Each row is a point. The window is the flat piece filled in between its corners: a triangle in 3 columns, a solid with four corners in 4, and so on. A path goes straight from each point to the next, and from the last back to the first. After which points does the path pass through the window?

Window (3 x 3)
[0.034 0.022 0.016]
[-0.058 0.042 -0.022]
[0.030 -0.010 0.032]
Path:
(1): [0.021 0.044 0.052]
(2): [0.036 0.008 -0.006]
(3): [0.032 0.004 -0.021]
(4): [0.018 0.023 0.034]
(5): [0.032 0.022 0.069]
(6): [0.059 -0.025 0.008]
(7): [-0.032 0.028 -0.031]
(8): [-0.048 0.054 0.022]
(9): [0.049 0.017 0.044]
(10): [0.058 -0.005 0.002]
(11): [0.016 -0.027 -0.018]
(12): [0.007 0.020 0.037]
Through the window after points: 1, 3, 7, 11

Window (4 x 4)
[-0.014 0.030 0.023 0.012]
[0.083 -0.011 0.034 0.008]
[0.057 -0.040 0.049 0.006]
[-0.036 0.021 -0.025 0.015]
Path:
(1): [-0.029 0.013 -0.008 -0.027]
(2): [0.016 0.001 0.003 -0.013]
(3): [0.019 0.000 -0.003 0.037]
(4): [0.058 -0.027 0.047 0.030]
(5): [0.055 -0.032 0.040 -0.007]
(6): [0.053 -0.006 0.029 -0.040]
(7): [0.056 0.000 0.030 0.026]
(8): [-0.033 0.015 0.011 0.066]
Through the window after points: 4, 6

Window (6 x 6)
[-0.003 -0.053 -0.004 0.022 0.065 0.002]
[-0.064 0.032 0.057 -0.046 -0.043 0.025]
[0.014 -0.007 0.049 0.002 -0.020 0.021]
[0.023 -0.019 -0.017 -0.033 0.057 -0.005]
[-0.015 0.045 -0.077 -0.002 0.052 -0.016]
[-0.051 0.027 -0.029 -0.059 -0.084 0.008]
Path:
(1): [0.002 -0.018 0.015 -0.007 0.013 -0.019]
(2): [-0.003 -0.016 0.007 -0.001 0.012 0.043]
(3): [0.010 -0.013 0.037 -0.033 -0.004 0.058]
(4): [-0.006 -0.021 0.050 -0.022 -0.012 -0.010]
(5): [-0.005 0.010 -0.037 -0.010 0.041 -0.033]
(6): [-0.005 0.011 -0.041 -0.013 0.048 0.034]
(7): [-0.009 0.037 -0.082 0.004 0.035 0.058]
(8): [-0.019 0.035 -0.051 -0.012 0.039 -0.038]
(9): [-0.047 0.017 0.007 -0.038 -0.040 -0.052]
(10): [-0.039 0.026 -0.024 -0.039 -0.016 0.039]
(11): [-0.002 0.001 -0.023 -0.031 0.021 0.036]
(12): [-0.009 -0.003 -0.014 -0.040 -0.001 -0.069]
(13): [-0.025 0.000 0.053 -0.022 -0.017 -0.045]
(14): [-0.003 0.009 0.011 -0.021 -0.002 0.066]
(15): [0.008 -0.007 -0.026 -0.028 0.040 0.036]
(16): [0.005 -0.001 0.018 -0.014 0.015 -0.072]
Through the window after points: 1, 5, 7, 11, 13, 15

Window (8 x 8)
[0.021 0.028 0.051 0.056 -0.031 0.004 0.001 0.010]
[-0.040 0.035 -0.015 0.058 0.006 0.001 0.019 0.005]
[0.037 0.045 -0.043 0.019 0.021 0.034 0.028 -0.005]
[0.033 0.059 0.009 -0.138 -0.009 -0.023 -0.040 -0.014]
[0.016 0.012 -0.027 0.029 0.040 -0.038 0.018 -0.014]
[-0.021 -0.102 -0.008 0.026 -0.022 0.022 0.009 -0.020]
[-0.004 0.016 0.068 -0.058 0.086 -0.010 -0.003 -0.010]
[-0.007 -0.002 0.047 0.042 0.061 0.007 -0.048 0.015]
Path:
(1): [0.001 -0.001 0.004 0.054 0.032 0.016 0.007 -0.033]
(2): [0.005 0.011 -0.012 0.021 -0.007 0.003 -0.011 -0.029]
(3): [0.011 -0.014 -0.037 0.002 0.001 -0.018 0.025 0.069]
(4): [0.000 0.012 -0.025 0.023 0.015 -0.002 0.022 0.043]
(5): [-0.006 0.050 -0.007 0.039 0.017 0.017 0.008 -0.056]
(6): [-0.005 0.005 0.011 0.003 0.025 0.015 -0.025 -0.044]
(7): [-0.002 0.000 0.005 -0.021 0.047 -0.019 0.007 0.074]
(8): [0.009 -0.015 0.005 0.036 0.032 0.001 0.041 0.064]
Through the window after points: 4

Window (9 x 9)
[-0.022 0.048 0.008 0.114 -0.004 0.035 -0.054 0.001 -0.047]
[-0.034 -0.001 -0.090 0.034 0.040 0.016 0.097 0.025 -0.006]
[0.001 0.012 0.009 0.016 -0.028 0.071 0.039 0.035 0.002]
[-0.023 -0.007 0.080 -0.043 0.005 -0.055 -0.037 0.067 -0.012]
[0.017 0.014 -0.002 -0.008 -0.093 -0.034 -0.016 0.034 -0.013]
[0.024 0.020 0.052 -0.111 0.002 0.009 0.002 -0.050 0.002]
[0.049 -0.005 0.002 -0.020 -0.010 -0.021 -0.083 0.056 -0.021]
[0.061 0.010 0.084 -0.016 -0.026 -0.023 -0.020 -0.001 0.010]
[-0.014 -0.030 0.016 0.044 -0.027 0.050 -0.005 -0.023 0.006]
Path:
(1): [0.023 -0.018 0.035 -0.015 -0.012 0.007 0.014 0.002 -0.043]
(2): [0.020 0.057 0.019 -0.007 -0.002 -0.020 -0.009 -0.001 0.087]
(3): [0.005 0.044 0.024 -0.041 -0.005 0.006 -0.031 -0.011 0.050]
(4): [0.030 -0.001 0.044 -0.054 -0.020 -0.005 0.004 -0.012 -0.027]
(5): [0.006 0.007 0.022 0.024 -0.016 0.024 -0.013 -0.007 -0.041]
(6): [-0.027 0.033 -0.003 0.034 -0.014 0.013 -0.028 0.007 0.046]
(7): [-0.014 0.009 0.012 0.016 -0.021 0.035 -0.022 -0.007 0.039]
(8): [0.016 -0.048 0.021 0.041 -0.024 0.018 0.019 0.009 -0.070]
(9): [0.022 -0.028 0.037 -0.033 -0.027 -0.007 -0.002 0.030 -0.021]
(10): [-0.007 0.043 0.020 -0.018 -0.029 -0.013 -0.018 0.037 0.074]
(11): [-0.005 0.026 -0.005 0.010 -0.006 -0.011 -0.020 0.033 0.015]
(12): [0.017 0.012 0.015 0.005 -0.016 -0.006 0.014 0.026 -0.053]
(13): [0.018 -0.017 0.008 0.000 -0.016 0.031 0.029 -0.011 -0.046]
(14): [-0.008 0.035 -0.024 0.019 -0.013 0.021 -0.004 -0.017 0.079]
(15): [-0.009 0.025 0.014 0.011 -0.008 -0.003 -0.030 0.008 0.028]
(16): [0.013 -0.027 0.037 0.013 -0.003 -0.010 -0.021 0.004 -0.097]
Through the window after points: 1, 3, 5, 7

Window (11 x 11)
[0.021 -0.111 -0.012 0.086 -0.061 -0.078 -0.034 0.033 -0.003 0.012 0.002]
[0.067 0.038 0.008 0.017 0.019 0.052 -0.013 -0.011 0.057 0.012 -0.019]
[-0.023 -0.082 0.000 0.020 0.049 -0.045 -0.003 -0.058 -0.045 0.001 0.010]
[-0.018 0.007 0.045 0.059 -0.042 -0.018 -0.019 0.003 -0.011 -0.022 0.024]
[-0.038 -0.046 0.025 0.007 -0.051 -0.058 0.000 -0.010 0.019 -0.030 0.007]
[-0.050 0.022 -0.022 -0.037 0.000 0.022 -0.031 -0.023 -0.009 0.065 0.015]
[-0.025 0.006 0.006 -0.006 -0.080 0.021 0.034 0.011 -0.034 -0.001 0.012]
[-0.037 -0.007 -0.037 0.017 -0.065 0.037 -0.029 0.022 -0.013 -0.053 0.006]
[-0.045 0.000 -0.025 0.021 0.048 0.026 0.032 0.022 0.021 -0.009 0.041]
[-0.004 -0.006 -0.106 0.008 -0.007 -0.053 -0.030 0.083 -0.050 -0.028 0.000]
[-0.030 -0.033 0.000 -0.107 0.094 0.023 -0.047 0.040 -0.031 0.074 0.062]
Path:
(1): [-0.031 -0.032 0.022 0.033 0.010 -0.002 -0.022 0.033 -0.025 0.008 -0.036]
(2): [-0.011 -0.028 -0.036 0.014 -0.003 -0.026 -0.027 0.003 0.010 -0.014 0.047]
(3): [0.019 0.005 -0.010 0.005 -0.007 0.008 -0.022 -0.003 0.019 0.001 0.038]
(4): [-0.034 -0.019 0.030 0.029 0.000 0.024 -0.011 0.031 -0.020 0.015 -0.073]
(5): [-0.039 -0.025 -0.003 0.005 0.034 0.008 -0.019 0.025 -0.014 0.020 -0.027]
(6): [0.001 -0.014 -0.034 0.011 0.006 -0.003 -0.018 -0.013 -0.029 0.014 0.036]
(7): [0.042 -0.042 -0.068 -0.004 -0.024 -0.037 -0.020 -0.019 -0.006 -0.012 0.077]
(8): [-0.037 -0.024 -0.002 -0.002 -0.003 -0.001 -0.005 0.027 -0.011 0.007 0.000]
(9): [-0.027 -0.030 0.000 -0.003 0.034 -0.014 -0.017 0.025 -0.020 0.030 -0.003]
(10): [0.023 -0.041 -0.037 -0.018 0.000 -0.045 -0.023 -0.017 -0.024 -0.011 0.096]
(11): [0.009 -0.026 -0.012 0.022 -0.006 -0.034 -0.011 -0.011 -0.001 -0.026 0.073]
(12): [-0.051 -0.058 0.011 0.036 -0.007 -0.019 -0.007 0.023 -0.039 0.001 -0.070]
(13): [-0.036 -0.031 0.004 -0.040 0.045 0.005 -0.024 0.034 -0.018 0.030 0.007]
(14): [-0.003 -0.016 -0.018 -0.041 0.023 0.009 -0.025 0.009 -0.021 0.036 0.053]
(15): [0.024 -0.015 -0.049 -0.006 0.012 -0.023 -0.014 -0.009 0.017 0.014 0.072]
(16): [-0.002 0.004 0.015 0.017 -0.004 0.019 -0.016 0.029 -0.002 -0.010 -0.058]
Through the window after points: 3, 13, 15

Window (12 x 12)
[-0.053 0.046 0.030 0.005 -0.013 0.022 -0.036 0.029 -0.041 -0.086 -0.039 0.026]
[-0.020 -0.015 0.019 -0.025 0.007 -0.011 -0.069 -0.024 -0.026 -0.069 0.016 0.005]
[0.026 -0.029 0.007 0.045 -0.020 0.000 0.055 0.019 -0.040 0.064 0.022 0.000]
[-0.032 -0.006 -0.056 0.028 -0.037 0.013 0.037 0.044 0.008 0.081 0.052 -0.029]
[-0.087 0.018 -0.049 0.094 0.098 0.001 -0.040 0.001 -0.047 -0.047 0.052 0.000]
[0.035 0.033 -0.036 -0.002 0.034 -0.011 0.044 0.051 0.009 0.056 0.036 -0.034]
[-0.016 0.018 0.029 -0.020 0.018 0.044 -0.056 -0.053 0.020 -0.063 -0.077 0.016]
[0.030 0.016 0.017 -0.051 -0.052 -0.024 0.056 -0.075 0.033 -0.051 -0.027 0.009]
[-0.019 -0.003 -0.018 -0.026 -0.009 0.025 -0.031 -0.029 -0.061 -0.094 -0.070 -0.019]
[-0.060 0.048 0.006 -0.035 0.033 0.008 0.040 0.013 -0.034 0.078 0.011 -0.032]
[0.003 -0.019 0.017 -0.006 -0.039 -0.058 0.030 0.004 0.021 0.011 -0.053 -0.033]
[0.046 0.061 -0.006 -0.010 -0.055 -0.041 0.019 -0.041 0.006 0.065 -0.013 -0.032]
Path:
(1): [0.003 0.013 -0.040 -0.014 0.017 -0.027 -0.024 -0.009 -0.012 0.002 -0.022 0.046]
(2): [-0.009 0.029 -0.050 -0.003 0.015 -0.011 0.009 0.018 -0.021 0.014 -0.021 0.041]
(3): [-0.009 -0.004 0.026 0.007 -0.028 0.002 0.018 0.013 0.006 -0.002 0.014 -0.076]
(4): [-0.018 0.022 0.020 -0.001 -0.023 0.022 0.002 -0.015 -0.034 -0.022 -0.008 -0.063]
(5): [-0.019 0.013 -0.055 -0.039 0.031 -0.025 -0.001 -0.006 -0.027 0.010 -0.051 0.059]
(6): [-0.029 0.008 -0.034 0.006 0.016 0.003 -0.021 -0.006 -0.034 -0.018 -0.022 0.025]
(7): [-0.038 0.025 0.023 0.029 0.010 0.013 -0.007 -0.001 -0.037 -0.072 0.002 -0.046]
(8): [0.001 0.005 0.016 0.014 -0.017 -0.001 0.022 -0.014 0.002 0.020 0.005 -0.061]
(9): [0.008 -0.017 -0.058 -0.017 0.023 -0.052 0.016 0.002 -0.019 0.029 -0.030 0.050]
(10): [-0.001 -0.009 -0.016 0.004 -0.010 -0.029 0.004 0.003 -0.020 0.023 -0.010 0.027]
(11): [0.010 -0.010 0.050 0.019 -0.020 0.019 0.036 -0.002 -0.011 -0.015 0.013 -0.077]
(12): [-0.043 0.009 0.042 0.002 -0.008 0.020 0.009 0.001 -0.013 -0.033 -0.005 -0.073]
(13): [-0.020 0.004 -0.014 -0.011 0.006 -0.006 -0.007 0.002 -0.017 -0.023 -0.023 0.023]
(14): [0.017 0.052 -0.037 -0.041 -0.017 -0.055 0.014 -0.042 -0.017 0.040 -0.025 0.047]
(15): [0.024 0.029 0.024 0.022 -0.044 0.004 0.010 -0.020 0.014 0.017 -0.002 -0.078]
(16): [-0.011 0.007 0.022 -0.003 0.000 0.017 -0.001 0.006 -0.004 -0.016 0.027 -0.052]
Through the window after points: 2, 4, 6, 10, 14, 16

Window (14 x 14)
[0.016 0.030 0.108 -0.012 0.045 0.093 -0.033 -0.026 0.001 0.078 0.009 0.022 0.009 0.037]
[-0.035 -0.006 -0.040 -0.060 0.027 0.035 0.025 -0.026 0.003 -0.063 -0.037 -0.003 -0.003 -0.003]
[-0.032 -0.026 0.031 0.024 0.042 0.081 0.063 0.015 0.002 -0.066 0.015 0.018 -0.065 -0.005]
[-0.040 0.043 -0.047 0.030 0.013 -0.004 0.043 0.029 0.073 -0.094 -0.021 0.012 0.003 -0.008]
[-0.034 -0.019 -0.020 0.023 -0.007 0.032 -0.013 0.031 0.081 0.032 0.020 0.036 0.016 -0.011]
[-0.011 0.028 -0.025 -0.014 0.052 0.039 0.062 0.045 -0.001 -0.093 0.089 -0.033 -0.029 0.023]
[0.050 0.007 0.045 0.003 0.038 0.021 0.008 0.001 -0.031 -0.025 0.025 -0.061 -0.112 0.006]
[0.050 0.002 0.047 -0.005 -0.044 0.004 0.010 -0.005 0.034 -0.065 0.010 -0.005 0.029 -0.035]
[0.014 -0.030 0.055 -0.021 0.007 -0.051 -0.004 0.029 -0.043 -0.001 -0.061 -0.044 0.030 -0.025]
[0.008 -0.003 -0.012 0.089 -0.046 0.007 -0.084 -0.013 -0.020 0.041 -0.043 0.031 0.061 -0.024]
[-0.029 0.009 0.030 0.020 -0.021 0.000 -0.049 0.041 0.009 -0.064 0.037 -0.021 -0.019 0.020]
[-0.026 0.039 -0.006 -0.019 -0.067 0.021 0.015 0.032 -0.001 -0.025 -0.046 0.012 0.035 -0.040]
[0.036 0.020 -0.002 -0.020 0.031 -0.025 -0.037 -0.013 -0.021 0.001 -0.012 0.082 -0.010 -0.028]
[0.013 -0.005 0.027 0.071 -0.010 -0.046 0.014 -0.015 0.008 -0.006 0.088 0.014 -0.072 0.060]
Path:
(1): [0.018 0.005 0.024 -0.018 0.005 0.033 0.003 0.018 0.013 -0.017 -0.011 0.015 0.014 0.013]
(2): [0.007 0.007 0.018 0.005 0.015 0.045 0.009 0.027 0.010 -0.039 0.011 0.021 -0.005 0.027]
(3): [-0.057 0.021 0.018 0.015 0.023 -0.016 0.009 -0.020 0.024 -0.003 0.024 -0.048 -0.029 -0.051]
(4): [-0.034 0.029 0.030 0.029 0.024 -0.005 -0.010 -0.042 0.003 0.001 0.026 0.026 -0.008 -0.070]
(5): [0.045 -0.013 0.007 -0.022 0.009 0.015 -0.004 0.037 -0.009 -0.027 -0.020 0.025 -0.019 0.036]
(6): [0.038 -0.028 -0.023 0.008 0.012 0.049 -0.012 0.037 -0.024 -0.009 -0.009 0.021 -0.023 0.047]
(7): [-0.032 0.016 0.019 0.021 0.015 0.014 0.011 -0.004 0.018 -0.023 0.008 -0.003 -0.023 -0.022]
(8): [-0.032 0.031 0.005 0.021 0.056 0.015 0.017 -0.022 0.013 0.005 0.027 -0.005 -0.011 -0.077]
(9): [0.019 -0.015 0.007 0.001 -0.016 0.019 0.005 0.019 0.021 -0.011 -0.002 0.029 0.001 0.029]
(10): [0.021 -0.008 0.007 0.015 0.002 0.025 0.003 0.021 0.018 -0.035 -0.004 0.022 -0.007 0.035]
(11): [-0.060 0.025 0.009 0.035 0.030 -0.023 -0.022 -0.020 0.004 -0.020 0.048 -0.026 -0.026 -0.064]
(12): [-0.038 0.055 -0.009 0.021 0.008 0.004 0.022 0.005 0.040 -0.043 0.013 0.011 -0.007 -0.062]
(13): [0.008 -0.022 -0.021 0.023 0.008 0.010 0.018 0.033 0.032 -0.074 -0.036 0.009 -0.001 0.067]
(14): [0.015 -0.019 -0.025 0.009 -0.008 -0.010 0.009 0.027 -0.002 -0.052 -0.015 0.018 -0.049 0.033]
(15): [-0.035 0.031 0.030 0.027 0.026 0.003 0.024 -0.030 0.016 -0.030 0.047 -0.049 0.005 -0.060]
(16): [-0.058 0.038 0.030 0.045 0.015 0.035 -0.042 -0.014 0.001 0.003 0.024 -0.025 -0.009 -0.076]
Through the window after points: 2, 4, 12

Window (14 x 14)
[0.049 0.004 -0.024 -0.004 0.070 0.024 -0.010 0.006 -0.043 -0.028 0.022 0.039 0.032 0.005]
[-0.050 0.009 0.017 -0.013 -0.075 -0.009 -0.029 -0.004 0.031 -0.003 -0.042 -0.002 -0.087 -0.008]
[-0.043 -0.046 0.053 -0.022 -0.088 -0.014 0.013 -0.049 0.008 0.033 -0.020 -0.021 -0.026 -0.032]
[0.047 0.036 0.004 0.026 0.003 -0.027 0.036 0.050 -0.031 0.021 0.032 0.052 0.001 0.015]
[-0.036 -0.019 0.006 -0.027 0.006 -0.024 0.001 -0.011 0.033 0.077 -0.031 -0.028 -0.050 -0.035]
[0.028 -0.049 0.001 0.072 0.080 0.019 0.002 0.022 0.076 0.003 -0.021 0.025 0.077 0.003]
[0.049 -0.042 -0.014 0.026 0.083 0.018 0.052 -0.023 0.107 -0.016 0.044 0.028 0.020 -0.002]
[-0.010 -0.035 -0.045 0.050 0.056 0.016 0.031 0.030 0.052 -0.020 0.030 0.021 0.048 -0.067]
[0.009 0.000 -0.007 -0.030 -0.072 0.023 0.010 -0.004 0.057 0.035 -0.044 -0.055 -0.015 -0.036]
[0.027 0.004 -0.003 0.024 0.029 -0.043 -0.009 0.023 -0.001 -0.021 0.052 -0.037 0.014 0.021]
[0.007 0.075 0.012 -0.001 0.045 -0.027 0.001 0.004 0.008 -0.014 0.033 0.038 0.061 -0.002]
[-0.036 0.000 0.067 -0.007 -0.020 0.048 0.017 0.016 0.027 0.023 -0.009 -0.045 -0.046 -0.029]
[0.028 0.013 -0.003 -0.015 0.023 0.000 -0.044 0.052 0.002 0.016 0.085 0.055 0.042 0.018]
[-0.021 0.025 0.009 0.034 -0.056 0.022 -0.022 -0.049 0.007 0.059 0.008 -0.026 -0.049 -0.019]
Path:
(1): [0.034 -0.002 0.032 0.044 -0.003 -0.012 -0.010 -0.005 0.037 0.013 0.000 -0.003 -0.020 -0.038]
(2): [-0.044 -0.014 -0.014 -0.008 0.005 0.013 0.038 0.033 0.034 0.037 0.007 0.004 0.031 0.023]
(3): [-0.021 0.004 -0.003 -0.010 -0.019 0.003 0.004 0.010 0.002 0.023 -0.007 -0.003 -0.008 0.004]
(4): [0.019 0.030 0.020 0.017 -0.008 -0.002 -0.028 -0.016 0.014 0.015 0.012 -0.013 -0.008 -0.047]
(5): [0.040 0.020 0.035 0.021 0.036 -0.011 -0.041 0.010 0.011 0.022 0.031 0.033 -0.012 -0.049]
(6): [-0.023 -0.011 -0.047 0.017 -0.041 0.014 0.068 0.007 0.012 0.006 -0.007 -0.029 0.019 0.043]
(7): [-0.032 -0.001 -0.060 -0.002 0.070 0.057 0.038 0.025 -0.019 0.009 0.001 0.016 0.013 0.048]
(8): [0.054 -0.009 0.042 0.014 -0.007 -0.023 -0.033 -0.015 0.019 -0.013 0.012 0.016 0.012 -0.048]
Through the window after points: 5, 7
